Each row is a point. Before rounding, the points of a table are all equally far from one centre. They may lie mostly on one side of it. Where is the centre, to within rounding?

Points:
[[-40  18]
 [-52   8]
 [-29  21]
 [-60 -12]
 [-44  16]
 [-21  21]]
Centre: [-25 -13]

Points, 10 rows:
[[ 55  21   1  31  -6  57]
 [ 49  14 -18  38  16  33]
 [ 60 -25  -8  46   4  53]
 [ 46 -17 -24  60  -1  34]
 [ 21 -13  19  46   2  57]
 [ 37   8   2  58 -20  29]
 [ 15 -32  23  31  10  55]
 [ 17  -6  18  35  19  42]
 [ 41   7  15  42 -50  27]
 [ 37  -6  13  58 -14  33]]
Centre: [ 27 -17 -14   4 -21  34]

Points (15 x 12):
[[ -7   1  41 -38  22  33  24 -20   3  28 -10  39]
 [ 20   6  36 -36   8  17  36 -26   9  40  -9  -4]
 [ -5  -3  29 -60  12   3  14 -16  -1  30  28   7]
 [ -9  24  44 -10 -11  11  33 -17 -14  36  -3  18]
 [ 10   8  14 -21  -5  -1  38 -32 -15  31 -11  -3]
 [  7  35  18 -10   2  15  -4 -25 -27  40   6  -4]
 [  1 -11  35 -40   3   8  19  -1 -29  19   6  -7]
 [-12  16  50 -32  -7  10   8 -31  -4  43  15   7]
 [ -8 -14  20 -21   6  -8  15 -11 -17  43  32  11]
 [  6  37  35 -35 -16  19  29 -10  -2  25  13  -8]
 [ 14  30  43 -38  19  18  11  -5   2  42  13 -14]
 [ 26   8  45 -30  22   2  31 -16  -8  20  -4   9]
 [-19  12  26 -22 -30  -2  22 -16 -10  15  13 -11]
 [ -7  36  35 -25 -13  18  12  14 -13  37   9  -2]
 [ 12  43  29 -21  -8 -17  11 -13  12  17   0  -3]]
Centre: [ -5   8  15 -15  11  17   9  -9  10  17   4   6]
